Every row gives one point. A path goes straight from each point to the next, and from the last back to the first. The post is the endless flat space through its rows: a point in 2 columns, a line in 3, a plane in 4, and so on, so that a path can go around it. How many times does the path go around the post? Going back the other way cancels.
In the rows, 128 means zero.

Post (2 x 3):
[[124 142  87]
 [122 120 157]]
Path:
[[113 138  58]
 [135  95 174]
 [141 136 108]
 [124 106 126]
 [ 98 114  71]
 [ 99 142 143]
 [109 175  99]
 [ 85 116 125]
 [112 107  87]
 [140 140  76]
 [151 174  73]
 [121 152 117]
 [100 157  65]
 [115 104 167]
 [137 125 113]
 [141 150  99]
 [127 159 149]
 [101 144  91]
 [ 91 132 115]
 [116 149 109]
 [132 154  79]
 [146 132 103]
 [150 138  85]
 [132 146 106]
 [ 99 158 132]
 [ 90 117 118]
 [120 101 131]
 [110 130  89]]
Times around: 2

Post, 5 rows:
[[114 158 147 118 129 146]
 [156 126 133 125 149 123]
 [116 155 118 108 114 132]
 [153 180 146 107 126 117]
 [ 80  75 133 165 107 104]]
Path, 22 rows:
[[107 125 103 120 137 110]
 [124 146 151 121  92  58]
 [157 147 148  96 124 112]
 [150 158 146 137  78  98]
 [143 155 126 121 143 150]
 [132 120 218 183 119 129]
 [146 160 147  88 144 144]
 [161 117 108 103 177 135]
 [130 131 186 134 134  95]
 [108 111 151 117  90 121]
 [131 133 149 147 136 148]
 [148 140 100 150 127 142]
 [104 118 109 118 107 155]
 [164 110 144 126 137  98]
 [ 91 141 154 115 120  98]
 [140 149 135 139 184 175]
 [169 149 188 159 152 155]
 [144 148 167 107 134 158]
 [136 134 102 107  87  55]
 [163 134 128  87 138 128]
 [124 126 159 139 125 181]
 [110 172 174 180  86 101]]
Times around: 0

Post (8 x 9):
[[182 145  95 142 114 103 123  98 138]
 [101 137 115 131 127 159 134 155 156]
 [193 135  97 146 122 112 126 143 114]
 [116 137 126 159 154 122  97 127 186]
 [180 151 124 145  90 132 127 129  89]
 [140 110 145 129 116 174 137 128 150]
 [131 125 162 110 101 154 148 157 142]
 [140 120 104 142 132 105  90 104 145]]
Path:
[[130 102 114 159 135  98 102 117 127]
 [124 152 178 175 105 145 141 159 135]
 [205 113 156 138 109  97 106 132 131]
 [164 118  93 129 118 202 132 159 106]
 [142 171 107 156 126 137 113  83 130]
 [144 121 138 144 152 109 109 178 136]
 [132 105 127  96  99 121 148  98 172]
 [142  75  94 157 115 163  98 122 134]
 [ 82 172  77 141 117 159 107 138 137]
 [111 156 123 105 121 127 130 145 165]
 [198 122 165 140 117 138 143 170 100]
 [128 117  98 166 130 118 107 127 128]
 [147 113 148 155 117 172 134 174 176]
 [109 104 114  87 103 137 114 127 149]
 [ 87 118  73 121 173 174 109 109 208]
 [172 196 159 174 121 118 128 172  85]
 [143 144 127 136  85 151 156 134 120]
 [101 103 129 110 137 107 119 174 205]
 [154 115 105 114 130 145 138 173 151]
 [171 173  96 119 106 145 145  85 130]
 [166 160 100 162 122 110 124 103 108]
 [169 132 147 148 139  73 110 161 151]
 [173  85 125 140 116 125 117 111 180]
 [145 132 102 166 141 109  99 140 157]
 [136 102  74 116 133 133 125 111 192]
 [158 127 125 150 138 157 115 145 132]
 [131 127  84 135 154 127 126 114 161]]
Times around: 5

Post:
[[ 89 134 147 127 128 106 127 116  80 116 137 147]
 [169  71  94 130 107  84 116 124 139 170 114 142]
 [124 108 104 121 151  77 122 125 158 110  85 140]
 [122 132 137 119 143 139 156 105 133 109 170 126]
 [116 104 160  95 114 115 128 122 127 117 126 122]
 [139 122 131 163  77 126 138 105 130 145 138 122]
 [124  97 115 110 129 142 129 107 126 117  86 149]
 [169  76  93 129 136  71 132 126 139 101 125 113]
 [153 150 162 152 101 149 120  95  90 155 124 155]
 [122 120 130 118 124 177 105 108 151 118 142 110]
 [166  88  95 100 114 143 111 125 158  89 132 156]]
Path (30 x 12):
[[ 95  62  89 105  88 109  82 106 167 149 119 132]
 [104 104 115 100  98 139 118  90  99 172  90 167]
 [140 134 132 110  68 104 128 108  82  82 143 140]
 [149 132 120 173 125  82 120  79 153 137  79 122]
 [176 106 107 169 126  79 162  91 153  90  91 173]
 [ 90 121 110 128 107 152 138  93 118 122 116 173]
 [159 124 173  87 111 146 118  96  74 139 189 116]
 [162 131  89 139 117 120 133  91 165 119 171 180]
 [208  91 129 144  81 119 151  99 162 132 122 176]
 [119 107 115 141 139  90 116 135 146 119 109 141]
 [121  75  72 130 134  89 130 127 122 110  77 129]
 [131  95  95 100 154 145 133 133 125 137 130 166]
 [178  94 167 115 155 154 130 107  96 137 141 142]
 [140 107 131 174  90 140 123  70 106 117 133 124]
 [100  94 126 121 102  99 137 115 142 104 101 153]
 [140  59 138 103 165 156 121 123 107 135 101 147]
 [148  92 121 113 115 133 140 125 103 138 129 148]
 [182  96  85  94 147 134 171  98  92 108  82 153]
 [ 72  77  86  82 110 117  95 142 102 111  63 147]
 [193  63 126 130  78  98 115 158 121 144 112 140]
 [130  75 133 116 113 135 110 124 106  96 108 115]
 [143 129 173 134  81 113  88 109 121 176 113 161]
 [142 148 100 145  95 131 114  90 142 137 135 160]
 [148 142  94 106 184 166 146  88 102  80 157 142]
 [107 143 139 105 131 155 137 143 137 153 153 161]
 [ 96 107  90 123 170 130 125 148 120 106 120 142]
 [129 147 141 111 112 145 129 118 109 148 152 139]
 [ 68 123 143  96 143 123 120 104  63  78 105  93]
 [145  97 101 114 133 145 118  88 155 135 153 142]
 [146  94 130 103 147 145 159 104 132  81 153 126]]
Times around: 0

Post (17 x 18):
[[124 131 127 154 139 139 144 143  98 114 134 146 124 102 132 110 123 130]
 [148 122 122 127 119 137 155 149 149  98  98 127  94 126 130  96 145 111]
 [ 80 104 175 137 125  91 130 127 140 126  93 132 165 108 112 138 132  91]
 [104 138 131 109 135 129 117 121 109 162 162 102 159 120 139  68 118  93]
 [177  83 128 103 101 107 128  94 122  90 120 130 150 142 147 135  87 124]
 [149 160 131 125 132 149 128 131 128 147 126 136  95 119 140 107 144 112]
 [178 139 104 137 151 122 185 153 123 164 114 142 134 127 124 119 122 142]
 [147  70 143  94 138 109 164 126 120 101 102 121 114 166  97 108 125 109]
 [143 133  99 187  91 139 127  97 122 117 135 162 129 181 148 116  39 153]
 [184 122 127 125 140 115 102 132 157 125 125 123 125 135 166  91 140 128]
 [139 114 141 166 109 133 147 121 103 140 120 123 121 111 106 118 126 128]
 [140 154 125  95 135 166 123 149 128  93 115 149 142 118  90 147 149 143]
 [174 115 125  80 119 190 134 142 148 148 205  71 114 136 122 115 197 108]
 [143 131 154 155 144 118 155 105 126 118 109 146 135 109 126 111 116 133]
 [ 92 189 133 132 111 146 113 131 133 119 162 109 136 143  96 141 119 126]
 [144 139 166 142 112 136 157 159 144 139 117 148 114 148 141 121  87 145]
 [102 150 124 126 122 143 138 124 139 135 112 118  89 115 143  91 152 133]]
Path, 31 rows:
[[124  88 146 111  92  95 116 154 127 112  82 126 150  83  95 177 158 103]
 [177 146  83 142  73 129 123 145 112 166 113 102 127  58 139 145 133 147]
 [134 135 138 181 148 139 106 146 152 150 159 153 136 180 164  87  79 117]
 [120 164 146  94 170 147 179 158 147 113 136 101 132  95 133  61 169 107]
 [114 184 136 132 135 134 124 165 169  47 132 141  98 152 163  85  83 104]
 [181 145 156 138 126 139 150  73 140  98 168 125  79 135 172  72  77 122]
 [121  87 139 145  94 135 170  89 137 131 143 136 153 123 129 119 111 115]
 [ 90 136 135 133 139 126 129  88 128  74 130 140 100 150 136  95 133 126]
 [137 138  89 125 128 130 109 135 142 138 124 100 106 143 142  97 176 121]
 [174 127 128 163  74 112 130 118 155  91 131 135 183  99 173 155 105 116]
 [206  97 113 102 166 160 147 177 135 182 182 145 129 192 105 122 162 130]
 [ 88 141 161 187  98 123  71  87 135 109  97 150  90 168 116 102  92 173]
 [164 120 134 138 148 130 122  87  89 122 170 150 139 166 127  94 115 135]
 [ 77 190 143 154 163 128 152  86  72 130 109 139 125 153  61  98  97 155]
 [174 129 201 166 131 141 154 115 138 127 104 128 131 102 102 116 124 145]
 [126 156 124 140 148 153 106 160 127 102 135 130  88  99 157  61 116  99]
 [180  90 121 160 143 174 137 137 119 156 141 180 113  86 133 121 135 153]
 [142  95 181 165 113 117 142 121 125 167 140 113 181 126  82  95 119 126]
 [139 114 139 110 165 140 158 122 141 130 124 156 106 164 102  93 105 145]
 [146  74 173 136  95 104 166 146 133 127 113 133 106 107 162  80 127 134]
 [125 136 123 128 106 103 111 140  84 135 111 124 106 160 113 121 119 138]
 [109 122 135  87 181 151 119 114  93 118 143 140 125 128 172  81 146  96]
 [126 168  87 138 132 153 143 165 133 108 113 131 111  96 135  98 136  69]
 [184 120 146 125 151  99 123 124 111 150 153 106 127 148  87 116 106  83]
 [160 117 154 102 130 126 139 135 191 141  74 170 116 126 131 114 155 135]
 [154 149  93 130 126 160 167  89 148 146 169  99 106 157 105 115 169 150]
 [181 108 160 117 159 169 119 176 136 155 138 159  62 180 166  82 175  97]
 [167 126 153 104 164 140 186 131  85 193 124 129 141 140 131 102  84 128]
 [148  93 134  91 138 119 153 127 124 125  86 121  90  75 160 124 155 108]
 [133 164 129 151 133 106 120 116 117 192 167  90  89 128  95 105 117 155]
 [118 131 120 186 104 182 149 120  96 150 184 135 127 138  84 116 138 192]]
Times around: 3

Post (17 x 18):
[[125 143 139 132 159 130 135 143 150 115 101 132 143 151 154 162 100 106]
 [ 95 124 122 118 150 106 145 155 116 151 185  78 145 146 152 162 125 113]
 [131 121 155 187 101 122 153 110 152 114 131 118 125 131 124 115 138 150]
 [117  71 132 176  90 178 102 142 151 136 138 117 123 132 129 143 150 128]
 [121 143 120 127 101 157 118 150 147 107 120 166  72 175 133 106 140 136]
 [132 158 142 136 146 152 106 136 130 177 132 124  93 126 131 109 148 116]
 [126 166 134 127 120 149 157 153 126 146 115 114 134 146 113 145 127 169]
 [ 91 145 141 149 118 156 113 161 128 116 117 132 125 141 116 118 136 145]
 [ 95 139 107 153  39 136 146 121 120 120 153 208 126 112 132 133  90 136]
 [122 146 127 116 159 200 107 120 141 136 146 144 128 154 153 118 147 134]
 [143 176 146 122 140 124 116 147 169 117 141 123 123 125 138 152  76 138]
 [138 152  78 121 106 160 130 178 121 146 135  72 147 150 175  97 123 138]
 [113 113  88 118 109 177 107  97 160 143 119 162 108 152 110  60 141 147]
 [136 127 145 146 141 124 138 163 109 135 141 115 124 123 112 131  96 114]
 [125 162 116  95 129 150 122  85 145 117 140  98 126 152 130 136 107 121]
 [149 123 137 137 120 129  94 161 125 137 112 150 123 137 128 110 161 138]
 [120 146 124 143  81 146 148 109 177  87 125 161 130 145  73  98 185 132]]
Path:
[[158 133 146 120  84 174 126 143  77 119 107 108  68 165  81  94 166 127]
 [ 84 106 118 115 136 199  68 100 150 118 163 135 111 156 128  94 106 141]
 [183  83 144 154 108 136 100 164 141 142 162 159  93 183 108 151 182 157]
 [121 124  70 120 117 192 133 121 128 142 127 149 105 161 134 127 124 152]
 [ 91 133 107 128 110 178 118 107 163 128 138 185 101 140 150 124 141 119]
 [119 130 132 134 125 123  97 127 148 137 112 120 153 103 142 127 140 162]
 [103  94 111 110 200 169 106 110 113 183 132  80 171 131 145 218 110  61]
 [114 185 151 160  96 148 110 110  95 148 157 135  81 131  92  76 158 145]
 [ 98 123 154 162 124 127 141 145 118 144 179 129  65 181 166  83 193 139]
 [140 110 156 146  97 163 123  80 196  93 113 155  98 149 104  91 143 131]
 [139 106  78 128  92 153 115 186 158 169 120  94 116 185 150 115 119 111]
 [ 96 129 112 152 148 153 141 151 111 168 162 147  79 145  99 132 165  75]
 [114 147 145 177 129 174 129 148 128 118 128 135 109 115  86 106 168 128]
 [ 69 164 137 140 106 131 151 151 149  97 111 109  84 160 164 125 103 141]
 [102 136 141 135 121 152 135 133 124  82 146 178 138 156 189 101  95 141]
 [135 154 103 123  91 147 125 119 171 137 138 166 118 167 164 141 155  69]
 [149 182 116 136 102 140  56 128 169 135 129  89  87 131 141 134  94 166]
 [137 100  99 126 153 123 101 130 165 109 166 127 123 130 164 153  60 117]
 [121  79 153 184 164 157 142  95 145 122 145 137 117 115 135  59 137 145]
 [101 121 121 132  84 139 118 126 119 114 110 108 151 138 139 111 102 125]
 [126 123 145 167  95 156 131 132 152 139 139 163 129 146 116 144 127 126]
 [ 71 158  93 178  93 147 138 105 121 151 122 116  97 156 128  97 141 107]
 [113 180 122 137 151 181 178 123 151 123  68 161 115 171 145 145 136 149]
 [132 150 129 120 102 133 142 150 133 151 144 136  68 133 161 143 156 134]
 [176 201 151  90 134 121 103 137 171 137 174 109 107 139 170 125 146 151]
 [133 127 144 168 108 170 151 107 155 144 155 124 184 142 158 143 198 154]
 [116 173 119 134  99 129 117 167 136 117 147 150  92 164 116 138 140 103]
 [ 77 122  64 146 120 180 112 178 135 153 155 148 122 120 108 138 143  75]
 [107 119 153 104 133 167 107 146 129 169 144 135  81 117  83 132 157 155]]
Times around: 4
